Each row is a point. The window is the flat piece filled in between its corners: a triangle in 3 columns, a solid with four corners in 4, and so on. A path goes straight from each point to the next, and from the last back to the first. After which points does the path pass through the window?

Window:
[[-0.49  0.02  0.19]
 [ 0.62  0.07 -0.67]
 [ 0.18 -0.11  0.25]]
Path:
(1): [ 0.04 -0.34  0.19]
(2): [ 0.68 -0.49 -0.87]
(3): [ 0.40  0.59 -0.28]
(4): [0.11 0.06 0.41]
(5): [-0.07 -0.32  0.19]
(6): [-0.22 -0.29 -0.05]
(7): [0.28 0.34 0.06]
(8): [ 0.02  0.69 -0.47]
(9): [ 0.68 -0.27 -0.54]
(10): [ 0.04 -0.38 -0.44]
(11): [ 0.35  0.30 -0.51]
(12): [0.45 0.29 0.06]
Through the window after points: 2, 6, 8, 12

Window (6 x 6):
[[-0.12  0.41  0.05 -0.43 -0.79 -0.15]
 [ 0.00 -0.68 -0.21  0.23  0.15 -0.54]
 [ 0.02  0.32  0.52  0.43  0.46 -0.13]
 [-0.15 -0.42 -0.13 -0.36 -0.54  0.19]
 [ 0.22  0.47 -0.03 -0.89 -0.51 -0.06]
 [-0.28  0.16  0.12 -0.98 -0.38 -0.40]]
Path:
(1): [-0.31  0.29 -0.21  0.18 -0.48  0.05]
(2): [ 0.53 -0.01  0.48 -0.59 -0.11 -0.39]
(3): [ 0.03 -0.35  0.12 -0.46 -0.36 -0.15]
(4): [-0.41 -0.27 -0.52 -0.10 -0.64  0.51]
(5): [-0.23  0.52 -0.07 -0.60 -0.47 -0.12]
(6): [ 0.33  0.14  0.31 -0.53 -0.37 -0.01]
(7): [ 0.15  0.30  0.89 -0.57 -0.76 -0.09]
(8): [-0.22  0.41 -0.14 -0.62 -0.46 -0.17]
(9): [-0.17  0.55  0.02 -0.50 -0.39 -0.08]
(10): [ 0.14  0.03  0.39 -0.76 -0.48 -0.19]
(11): [ 0.31 -0.01  0.83  0.00 -0.17 -0.32]
(12): [-0.19  0.07  0.01 -0.05  0.04  0.01]
Through the window after points: 3, 11

Window:
[[-0.12 -0.20  0.07 -0.16 -0.16 -0.19  0.16 -0.01 -0.23]
 [-0.70 -0.20 -0.12 -0.43  0.03  0.03  0.21  0.43  0.73]
 [ 0.20  0.64  0.08 -0.23 -0.90  0.45 -0.06 -0.83  0.05]
 [-0.16  0.24 -0.23  0.10  0.27 -0.03  0.90 -0.20  0.78]
 [ 0.32 -0.32 -0.63 -0.13 -0.26 -0.64 -0.10  0.84  0.29]
 [ 0.33 -0.29  0.39 -0.18 -0.20 -0.54 -0.72  0.66  0.45]
 [-0.66  0.30  0.15  0.82 -0.36 -0.42 -0.19 -0.01  0.12]
 [-0.50 -0.20  0.18  0.42 -0.02  0.42 -0.11 -1.16  0.77]
 [ 0.18 -0.85  0.26 -0.46 -0.63 -0.25  0.36 -0.20  0.70]]
Path:
(1): [-0.16 -0.06 -0.14  0.33  0.18  0.19  0.37 -0.02  0.54]
(2): [-0.04  0.12  0.11 -0.33 -0.20 -0.49  0.25 -0.29  0.74]
(3): [-0.10 -0.20  0.11 -0.49 -0.49 -0.57  0.05 -0.11  0.24]
(4): [-0.05 -0.23  0.02  0.09 -0.10  0.10  0.39 -0.12  0.33]
(5): [-0.25 -0.09  0.14  0.41 -0.46 -0.03  0.23  0.23  0.08]
(6): [-0.43  0.21 -0.02 -0.06 -0.01 -0.52 -0.33 -0.38  0.20]
(7): [-0.13  0.54 -0.40 -0.71 -0.16 -0.53 -0.06 -0.25  0.76]
(8): [-0.22 -0.17  0.00  0.18  0.00  0.07  0.48  0.07  0.70]
Through the window after points: 1, 3, 5

Window:
[[ 0.50  0.62  0.20  0.26  0.18 -0.25 -0.52 -0.44  0.44 -0.18  0.08]
 [ 0.26  0.55 -0.05  0.61 -0.64 -0.11 -0.60  0.07 -0.24  0.01 -0.10]
 [-0.60 -1.74  0.48  0.15  1.73  1.03  0.58 -0.28 -1.16 -0.28 -0.37]
 [-0.40  0.27  0.44  0.48 -0.26 -0.36 -0.03 -0.10  0.41  0.04 -0.42]
 [-0.25  0.96 -0.50  0.00 -0.16 -0.31 -0.22  0.17  0.26 -0.14  0.81]
 [-0.12 -0.36 -0.14 -0.22 -0.31  0.02 -0.30 -0.78  0.03 -0.26  0.18]
 [ 0.21 -0.25 -0.24  0.38  0.47 -0.18  0.72 -0.21 -0.43  0.32 -0.33]
 [ 0.15  0.61 -0.04  0.43 -0.23  0.52  0.42 -0.22  0.18 -0.21 -0.30]
 [ 0.03  0.44  0.00  0.38 -0.12  0.32 -0.20 -0.15  0.42  0.83  0.13]
 [ 0.02  0.05 -0.26  0.94 -0.28 -0.18 -0.19 -0.44  0.35 -0.36  0.69]
 [ 0.46 -0.21  0.38  0.17 -0.14  0.13  0.31  0.39  0.22  0.06  0.02]]
Path:
(1): [ 0.12  0.03 -0.37  0.15  0.20 -0.09  0.02 -0.08  0.16  0.10 -0.20]
(2): [ 0.05  0.04  0.56  0.33 -0.27  0.00  0.01 -0.53 -0.08 -0.19  0.38]
(3): [-0.15  0.40  0.07  0.20  0.01 -0.60  0.41 -0.25 -0.03  0.18  0.32]
(4): [ 0.38 -0.04 -0.80  0.34  0.36  0.77 -0.35  0.21 -0.07 -0.18 -0.21]
(5): [ 0.00  0.44 -0.27  0.48  0.09  0.53 -0.41 -0.21  0.62 -0.21 -0.43]
(6): [ 0.19  0.20  0.28  0.30 -0.23 -0.17  0.56 -0.24 -0.35  0.14  0.45]
(7): [ 0.00  0.38  0.53  0.12 -0.05 -0.09  0.18 -0.74 -0.37  0.39  0.48]
(8): [ 0.22 -0.19 -0.83  0.72  0.28 -0.07  0.03  0.34  0.45 -0.44 -0.34]
(9): [-0.10  0.17 -0.36  0.41 -0.05 -0.07 -0.05 -0.01  0.16 -0.08 -0.28]
(10): [-0.15  0.21  0.65  0.35 -0.07 -0.23  0.09 -0.22  0.00  0.16  0.08]
(11): [ 0.26  0.44  0.35  0.41 -0.37 -0.43  0.01 -0.87 -0.11 -0.08  0.25]
(12): [-0.16  0.19 -0.13  0.36  0.14  0.04 -0.22 -0.07  0.30 -0.09 -0.10]
Through the window after points: 1, 3, 5, 7, 9

Window:
[[-0.79 -0.58 -0.34 -0.51 -0.09 -0.09 -0.22  0.09  0.58 -0.85 -0.39 -0.28
  -0.22  0.59]
 [-0.84  0.16 -0.10  0.01 -0.85 -0.40 -0.47 -0.24 -0.30 -0.30  0.31 -1.03
   0.29 -0.40]
 [-0.12 -0.59  0.03 -0.46 -0.25 -0.41 -0.66  0.74  0.21 -0.07 -0.17  0.88
  -0.63  0.13]
 [ 0.10 -0.02  0.73  0.64 -0.11 -0.44 -0.45 -0.38  0.30 -0.92  0.28  0.61
   0.39 -0.50]
 [-0.64  1.07 -0.45  0.39  0.03 -0.20 -0.48 -0.20  0.06 -0.10  0.22 -0.33
   0.36  0.25]
 [ 0.10 -0.14  0.62  0.12  0.55  0.27 -0.63  0.93  0.06  0.22  0.45  0.36
  -0.28 -0.07]
 [ 0.50 -0.13 -0.13  0.07  0.41 -0.44 -0.50  0.41 -0.19 -0.21 -0.35 -0.83
   0.34  0.10]
 [-0.50 -0.88 -0.04  0.16 -0.02 -0.31 -0.24  0.33 -0.27  0.45  0.08  0.34
   0.03 -0.24]
 [-1.00 -0.39 -0.11 -0.49 -0.05 -0.71  0.45 -0.91 -0.68 -0.37  0.11 -0.34
  -0.02 -0.34]
 [-0.39  0.36  0.24  0.03  0.16  0.65 -0.72 -0.46  0.50  0.66 -0.54 -0.16
  -0.41 -0.62]
 [ 0.00 -0.73 -0.31 -0.12 -0.20  0.43 -0.93 -0.31 -0.01 -0.39  0.13 -0.24
  -0.43 -0.52]
 [-0.28  0.43  0.19  0.65  0.83 -0.14  0.39  0.47  0.12  0.08  0.39 -0.09
  -0.32 -1.02]
 [ 0.31 -0.31  0.10  0.25  0.51 -0.54  0.26 -0.48  0.83 -0.04  0.91  0.25
  -0.32  0.07]
 [ 0.21 -0.14 -0.28 -0.35 -0.61  0.01 -0.17 -0.51  0.00  0.47  0.77  0.22
   0.78 -0.49]]
Path:
(1): [-0.29 -0.21 -0.03 -0.05  0.30 -0.25 -0.31  0.27  0.30 -0.20  0.28 -0.09
 -0.13 -0.60]
(2): [-0.04  0.03  0.10  0.41 -0.37 -0.16  0.13 -0.07 -0.74 -0.12  0.25  0.31
  0.01  1.12]
(3): [ 0.34 -0.21 -0.27  0.27 -0.54  0.09  0.36  0.04 -0.17 -0.12  0.21 -0.18
  0.31  0.01]
(4): [-0.41 -0.17  0.13 -0.21  0.40 -0.49 -0.66 -0.03  0.07 -0.01  0.37  0.01
  0.04 -0.42]
(5): [-0.12 -0.31 -0.03 -0.34  0.44 -0.89 -0.79 -0.17  0.20  0.03  0.27 -0.37
  0.58 -0.21]
(6): [-0.15 -0.37  0.11  0.24 -0.10  0.34  0.05  0.03  0.14 -0.13  0.06  0.20
 -0.58 -0.26]
(7): [ 0.24 -0.28 -0.02  0.39 -0.51  0.39 -0.19 -0.61 -0.18 -0.21 -0.14  0.21
 -0.31  0.01]
(8): [-0.58  0.02 -0.03 -0.42  0.41 -0.44 -0.44  0.32  0.34 -0.10  0.17 -0.33
  0.00 -0.42]
(9): [-0.45 -0.07  0.17 -0.16  0.18 -0.33 -0.48 -0.22  0.09 -0.35  0.20 -0.16
  0.10 -0.32]
(10): [-0.05 -0.45 -0.14  0.46 -0.24 -0.21  0.07  0.31 -0.11 -0.16 -0.06 -0.06
 -0.67 -0.03]
(11): [-0.07  0.06  0.09  0.35 -0.34  0.40  0.28  0.23 -0.11  0.44  0.12 -0.23
 -0.55  0.11]
(12): [-0.55 -0.20  0.05 -0.13  0.09 -0.42 -0.57 -0.14  0.13 -0.24  0.36  0.15
  0.14 -0.47]
(13): [-0.32 -0.25 -0.18 -0.17  0.24 -0.12 -0.55 -0.03  0.08  0.22  0.29  0.02
 -0.03 -0.52]
(14): [-0.16  0.08  0.06  0.26 -0.26 -0.15  0.06 -0.06 -0.06 -0.06  0.31 -0.14
  0.22 -0.31]
(15): [-0.08 -0.12  0.19  0.64 -0.24  0.10  0.46  0.02  0.04 -0.09  0.33 -0.02
 -0.44 -0.35]
(16): [ 0.01  0.01  0.26 -0.14  0.89 -0.86 -0.93 -0.25  0.60 -0.42  0.41  0.38
  0.54 -0.34]
Through the window after points: 13, 15

Window, 14 rows:
[[-0.39  0.03 -0.30  0.51  0.74  0.70 -0.11  0.21  0.12 -0.40 -0.17 -0.22
  -0.46  0.41]
 [-0.22  0.04 -0.47 -0.21 -0.01 -0.23  0.27 -0.03  0.13  0.07  0.22 -0.57
   0.31  0.00]
 [ 0.51 -0.16 -0.31  0.01  0.86 -0.24 -0.45 -0.05  0.03  0.38  0.40  0.25
   0.24  0.10]
 [ 0.31 -0.13 -0.17 -0.02  0.32 -0.37 -0.32 -0.08  0.48 -0.59  0.48  0.27
  -0.04  0.25]
 [-0.49  0.28 -0.23  0.31  0.12 -0.19  0.25 -0.07 -0.11 -0.04  0.58 -0.27
  -0.18 -0.46]
 [ 0.28  0.77 -0.06 -0.20 -0.25  0.49  0.92 -0.16  0.76  0.37 -0.62 -0.20
   0.30 -0.22]
 [-0.59  0.60 -0.07  0.43  0.35 -1.02  0.66 -0.12 -0.28 -0.10  0.07  0.25
   0.47  0.40]
 [ 0.54  0.22 -0.10  0.21  0.59 -0.47  0.53  0.22 -0.51 -0.13 -0.64  0.17
   0.32 -0.03]
 [-0.72  0.09  0.88 -0.10  0.12 -0.55  0.46 -0.45 -0.26  0.75  0.08  0.05
  -0.38 -0.16]
 [-0.15  0.91 -0.92 -0.15  0.76 -0.99 -0.06  0.39  0.41 -0.11 -0.72 -0.09
   0.35  0.39]
 [ 0.22  0.07  0.01  0.01  0.62 -0.06  0.99  0.18  1.10 -0.21  0.20 -0.11
  -0.04  0.12]
 [-0.02 -0.18  0.04  0.51 -0.47 -0.49 -0.42  0.04  0.07  0.47  0.03  0.25
   0.51 -0.28]
 [ 0.42  0.94  0.13 -0.61 -0.03  0.18  0.13  0.81 -0.51  0.42 -0.32 -0.58
   0.45 -0.24]
 [-0.23 -0.08  0.17 -0.11  0.70  0.26  0.13  0.26  0.25 -0.26 -0.50  0.79
   0.07  0.05]]
Path:
(1): [-0.04 -0.09 -0.14  0.30  0.23 -0.21  0.40  0.27 -0.06  0.05 -0.09  0.57
 -0.37  0.93]
(2): [-0.01  0.04 -0.56  0.24  0.00 -0.61  0.49  0.42 -0.08  0.33 -0.51  0.55
 -0.06  0.36]
(3): [-0.27  0.37  0.28 -0.18  0.63  0.00 -0.28 -0.38  0.38 -0.44  0.56 -0.56
  0.58 -0.25]
(4): [-0.22  0.20  0.12  0.09  0.57 -0.32  0.01 -0.03  0.32 -0.35 -0.23  0.05
  0.32 -0.04]
(5): [ 0.12  0.46 -0.62 -0.07  0.15 -0.17  0.27  0.18  0.17  0.32 -0.01 -0.09
 -0.30  0.37]
(6): [-0.02  0.36 -0.46  0.10 -0.07  0.03  0.52  0.07  0.29  0.11 -0.20  0.12
  0.03  0.16]
(7): [ 0.01  0.48  0.38 -0.06  0.49 -0.24  0.42 -0.14  0.12  0.08 -0.22 -0.30
  0.47 -0.28]
(8): [ 0.50  0.15 -0.18 -0.25  0.92 -0.20 -0.40 -0.19  0.44  0.19  0.36 -0.33
  0.74 -0.84]
Through the window after points: 2, 4, 6, 8

Window, 14 rows:
[[-0.33  0.21 -0.04 -0.20  0.63 -0.14 -0.03  0.35 -0.46 -0.36 -0.69  0.67
  -0.84 -0.54]
 [-0.20 -0.81  0.20 -0.44 -0.35  0.24 -0.13  0.11 -0.15  0.49  0.02  0.06
  -0.44  0.38]
 [-0.20 -0.12 -0.97 -0.29 -0.37 -0.30  0.82 -0.09  0.65  0.38  0.16  0.97
  -0.79 -0.74]
 [-0.42 -0.57 -0.05  0.90  0.03 -0.16  0.20 -0.64  0.05  0.51 -0.22 -0.63
   0.09  0.43]
 [ 0.97 -0.46 -0.07  0.17 -0.65 -0.16  0.56 -0.32  0.21  0.57  0.32  0.50
   0.30  0.51]
 [-0.11 -0.56  0.09 -0.48 -0.52  0.09  0.22  0.00  0.70 -0.46  0.30  0.18
  -0.59 -0.12]
 [-0.20 -0.96 -0.34 -0.66 -0.05 -0.52  0.95 -0.06  0.28  0.75  0.15 -0.24
   0.04 -0.22]
 [ 0.02 -0.28  0.29  0.27  0.50 -0.32 -0.24 -0.01  0.41  0.74 -0.36  0.01
  -0.16 -0.21]
 [ 0.04  0.02  0.45  0.49 -0.15  0.21  0.44 -0.56 -0.02  0.50  0.26  0.03
  -0.20  0.00]
 [-0.30  0.32 -0.41 -0.37  0.34  0.14 -0.02 -0.22 -0.06 -0.17  0.14 -0.02
  -0.88  0.21]
 [-0.13  0.39  0.15  0.39 -0.10 -0.09 -0.10 -0.30 -0.32  0.68 -0.36 -0.02
   0.69  0.14]
 [-0.27 -0.62 -0.26 -0.36 -0.06  0.11 -0.09 -0.61 -0.05  0.10 -0.38 -0.67
  -0.63 -0.64]
 [-0.35 -0.28  0.57  0.87  0.49 -0.51 -1.13 -0.42 -0.56  0.03  0.87  0.54
   0.05 -0.21]
 [-0.12  0.28 -0.24  0.25 -0.49  0.18 -0.13  0.35 -0.34 -0.19  0.47 -1.05
  -0.90 -0.25]]
Path:
(1): [ 0.23 -1.02  0.36 -0.11  0.32  1.01 -0.02 -0.17  0.55  0.01  0.20 -0.16
  0.30  0.13]
(2): [-0.02 -0.45 -0.02  0.27 -0.04  0.36 -0.03 -0.10  0.04  0.16  0.21  0.07
 -0.21 -0.12]
(3): [-0.12  0.44 -0.05 -0.01 -0.35 -1.17  0.59 -0.17  0.11  0.41  0.18  0.26
 -0.51  0.12]
(4): [-0.23  0.14  0.29  0.13 -0.31 -0.39 -0.25 -0.40 -0.10  0.09  0.23 -0.41
 -0.50 -0.14]
(5): [-0.05 -0.15 -0.16  0.31  0.12  0.11  0.14 -0.05  0.00  0.25  0.09  0.01
 -0.15 -0.08]
(6): [ 0.06 -0.50 -0.58 -0.03  0.09  0.70  0.28 -0.52 -0.22  0.24  0.13  0.36
 -0.21 -0.42]
(7): [-0.41 -0.01  0.30 -0.18 -0.39 -0.96  0.12  0.24  0.20  0.14 -0.05 -0.47
 -0.64  0.23]
(8): [-0.46  0.10 -0.16 -0.37 -0.60 -0.60 -0.07 -0.44  0.03  0.50  0.37 -0.11
 -0.66  0.07]
(9): [ 0.04 -0.57  0.02  0.19  0.03  0.22  0.07 -0.04  0.08  0.16  0.13 -0.04
 -0.16 -0.07]
(10): [ 0.13 -0.37  0.02  0.16  0.10  0.17  0.31  0.22  0.15  0.09 -0.05  0.05
  0.11 -0.40]
(11): [-0.33  0.15  0.02  0.03 -0.26 -0.37 -0.37 -0.41 -0.03  0.49  0.04 -0.35
 -0.65  0.23]
(12): [-0.38  0.07 -0.18 -0.02 -0.40 -0.64  0.16 -0.15 -0.07  0.20  0.02  0.13
 -0.57 -0.10]
Through the window after points: 10, 12

Window (14 x 14):
[[ 0.43  0.03 -0.94 -0.17  0.02 -0.85 -0.08 -0.32  0.45  0.24  0.87  0.34
  -0.04  0.51]
 [-0.68 -0.20  0.02 -0.43 -0.28  0.34  0.51  0.46 -0.22  0.18  0.07 -0.76
   0.22  0.05]
 [-1.05  0.31  0.58  0.47 -0.04  0.10  0.38  0.19 -0.11 -0.05  0.18 -0.55
   0.59 -0.09]
 [ 0.47  0.36 -0.33 -0.10 -0.45 -0.87  0.25  0.40  0.06  0.01  0.68  0.12
  -0.48 -0.41]
 [-0.42 -0.01 -0.18  0.51  0.65  0.51  0.68  0.58  0.16 -0.36  0.39 -0.27
   0.14  0.01]
 [-0.30 -0.29 -0.36  0.63 -0.13  0.29  0.36 -0.64  0.82  0.53 -0.53  0.19
  -0.08 -0.16]
 [-0.06  0.12  0.18  0.56 -0.05  0.52  0.05  0.09  0.02  0.29  0.41 -0.68
  -0.20  0.16]
 [-0.30 -0.27 -0.33  0.58 -0.21  0.57 -0.21 -0.46 -0.10 -0.20 -0.36 -0.21
   0.32 -0.48]
 [ 0.79 -0.17 -0.23 -0.14  0.01 -1.12 -0.18  0.10  0.31 -0.05 -0.02 -0.01
  -0.32  0.40]
 [ 0.40  0.32 -0.05 -0.58  0.43 -0.60  0.10 -0.25 -0.07  0.24  0.43  0.12
  -0.34 -0.16]
 [-1.21 -0.12 -0.06  0.36  0.26  0.04  0.59  0.08 -0.30 -0.20  0.37 -0.97
  -0.34 -0.04]
 [-0.57 -0.43  0.50  0.36 -0.11  0.49  0.67 -0.11  0.01 -0.48  0.59 -0.17
  -0.05  0.03]
 [-0.06  0.33 -0.28  0.43 -0.29  0.76 -0.15 -0.71  1.22 -0.59 -0.35 -0.12
  -0.11 -0.19]
 [ 0.33 -0.59 -0.41 -0.34  0.45 -0.96 -0.38  0.28  0.79  0.43  0.94 -0.09
  -0.19 -0.15]]
Path:
(1): [ 0.58 -0.21 -0.22  0.24  0.24 -0.54  0.70 -0.19  0.52  0.03  0.32 -0.34
  0.04  0.12]
(2): [-0.13 -0.04  0.10  0.28  0.10  0.05  0.37 -0.17  0.46  0.02  0.52 -0.59
 -0.14 -0.02]
(3): [-0.05  0.17 -0.42  0.22 -0.20  0.39 -0.50  0.12 -0.58  0.19 -0.30  0.21
 -0.04  0.01]
(4): [-0.59 -0.23 -0.44 -0.11  0.08 -0.08 -0.10  0.12  0.14  0.04  0.33 -0.12
 -0.41  0.02]
(5): [-0.06  0.20  0.23  0.43  0.11 -0.10  0.68  0.04  0.25 -0.08  0.32 -0.48
  0.21  0.02]
(6): [ 0.08 -0.23 -0.20  0.19 -0.13 -0.15  0.69  0.14  0.37  0.12  0.10 -0.85
  0.71 -0.29]
(7): [-0.30  0.09 -0.02  0.04 -0.08 -0.26 -0.53 -0.33  0.00 -0.01  0.47  0.56
 -0.91  0.11]
(8): [-0.89  0.36  0.32 -0.31  0.15  0.16 -0.05  0.03 -0.16 -0.06  0.77  0.22
  0.03  0.11]
(9): [-0.37  0.03  0.09  0.59 -0.09 -0.01  0.37  0.06  0.25 -0.02 -0.02 -0.63
  0.33 -0.13]
(10): [ 0.12  0.01 -0.12  0.27 -0.01 -0.11  0.40 -0.20  0.24  0.01  0.08 -0.37
  0.03 -0.14]
(11): [-0.51  0.01 -0.15  0.17 -0.08  0.07  0.06  0.13  0.13 -0.17  0.17 -0.09
 -0.20  0.16]
(12): [-0.27  0.60  0.59 -0.31  0.26 -0.38 -0.29  0.50 -0.25  0.26  0.32  0.55
 -0.38  0.46]
(13): [ 0.60 -0.39 -0.80 -0.10  0.16 -0.38  0.51 -0.77  0.52  0.00  0.33 -0.59
 -0.06 -0.63]
(14): [-0.31 -0.18 -0.20  0.51  0.26 -0.70  1.17 -0.40  0.00  0.45  0.33 -1.37
 -0.06  0.05]
(15): [-0.38  0.01 -0.02  0.19 -0.06  0.72 -0.24  0.44  0.34 -0.39  0.15  0.32
  0.16 -0.05]
(16): [-0.59  0.09 -0.02 -0.13 -0.09 -0.17 -0.35  0.35  0.04 -0.02  0.32 -0.03
 -0.40  0.03]
Through the window after points: 2, 8, 12

Window, 14 rows:
[[ 0.73 -0.29 -0.02  0.22 -0.77 -0.41  0.05 -0.31  0.69 -0.19 -0.13  0.75
  -0.07 -0.36]
 [-0.33  0.34  0.42 -0.40 -0.38 -0.13  0.50  0.28  0.80 -0.06  0.21  0.34
  -0.49 -0.56]
 [ 0.61  0.38  0.16  0.06  0.03  0.06  0.37  0.53  0.40 -0.15 -0.09  0.23
   0.43 -0.29]
 [-0.17  0.77  0.50 -0.28  0.25  0.47  0.49 -0.07  0.62  0.53  0.19  0.10
   0.35  0.00]
 [-0.52 -0.19 -0.24  0.08  0.58  0.60  0.18  0.16  0.16 -0.17  0.67  0.37
   1.14  0.33]
 [-0.40 -0.06 -0.56 -0.44 -0.06 -0.30 -1.36 -0.36 -0.01 -0.55 -0.14 -0.51
   0.07 -0.01]
 [ 0.19  0.62 -0.62  0.36 -0.26 -0.46 -0.02 -0.51  0.07  0.02  0.19  0.07
  -0.90 -0.50]
 [ 0.40 -0.08 -0.50  0.04  0.10 -0.42 -0.23  0.40  0.03  0.40  0.19  0.03
   0.56  0.61]
 [ 0.07  0.01  0.00  0.60  0.08  0.57 -0.65 -0.08  0.15  0.44  0.55 -0.26
  -0.09 -0.41]
 [ 0.41 -0.10  0.22 -0.42  0.04 -0.20  0.58  0.04 -0.50 -0.50 -0.14 -0.15
  -0.42  0.49]
 [ 0.16  0.63 -0.16 -0.72 -0.64  0.15  0.03 -0.05  0.72 -0.16  0.62  0.49
  -0.35 -0.58]
 [ 0.86 -0.57 -0.22 -0.02 -0.25 -0.81  0.10 -0.09 -0.69  0.10  0.68 -0.60
   0.70 -0.18]
 [-0.08  0.00 -0.31  0.49 -0.26  0.58 -0.15 -0.06  0.01  0.50  0.06  0.90
   0.20 -0.76]
 [ 0.45 -0.42  0.12 -0.22  0.42  0.40  0.46  0.03  0.56  0.17 -0.73 -0.51
  -0.54 -0.28]]
Path:
(1): [-0.17  0.08 -0.15  0.29 -0.86  0.87  0.61 -0.72  0.39  0.02  0.29 -0.31
 -0.25  0.32]
(2): [ 0.13  0.15  0.15 -0.50  0.41 -0.52 -0.24  0.45  0.15 -0.09  0.05  0.24
  0.11 -0.42]
(3): [ 0.90 -0.12  0.60 -0.23  0.42  0.10 -0.52 -0.12 -0.03 -0.49  0.29  0.23
 -0.09 -0.66]
(4): [-0.27  0.25 -0.46 -0.07 -0.32 -0.22  0.56  0.12  0.43  0.25  0.13 -0.14
  0.13  0.35]
(5): [-0.06 -0.01 -0.20  0.00 -0.52  0.01  0.13  0.01  0.13 -0.03  0.18 -0.38
  0.21  0.06]
(6): [ 0.32  0.31 -0.14  0.01  0.44 -0.07 -0.11 -0.08 -0.06  0.17  0.24  0.31
 -0.27 -0.41]
(7): [ 0.13 -0.27  0.21 -0.36  0.75 -0.47  0.02 -0.08  0.31  0.39  0.80  0.46
 -0.52 -0.09]
(8): [-0.18  0.38 -0.29 -0.06 -0.49  0.33 -0.22  0.05  0.30 -0.37 -0.33 -0.08
  0.19 -0.14]
(9): [-0.12  0.22 -0.16  0.00 -1.00  0.38  0.91 -0.28  0.42 -0.42  0.15 -0.20
  0.16 -0.44]
(10): [ 0.65 -0.36  0.08 -0.16  0.49 -0.51 -0.69  0.29  0.04  0.35  0.22  0.33
  0.22 -0.01]
(11): [ 0.08 -0.31  0.13 -0.26  0.34  0.07 -0.31 -0.40  0.24 -0.01  0.17  0.44
 -0.11 -0.41]
(12): [ 0.27  0.36 -0.16  0.24 -0.51  0.00  0.32  0.12  0.05  0.02  0.14 -0.12
  0.06 -0.21]
Through the window after points: 1
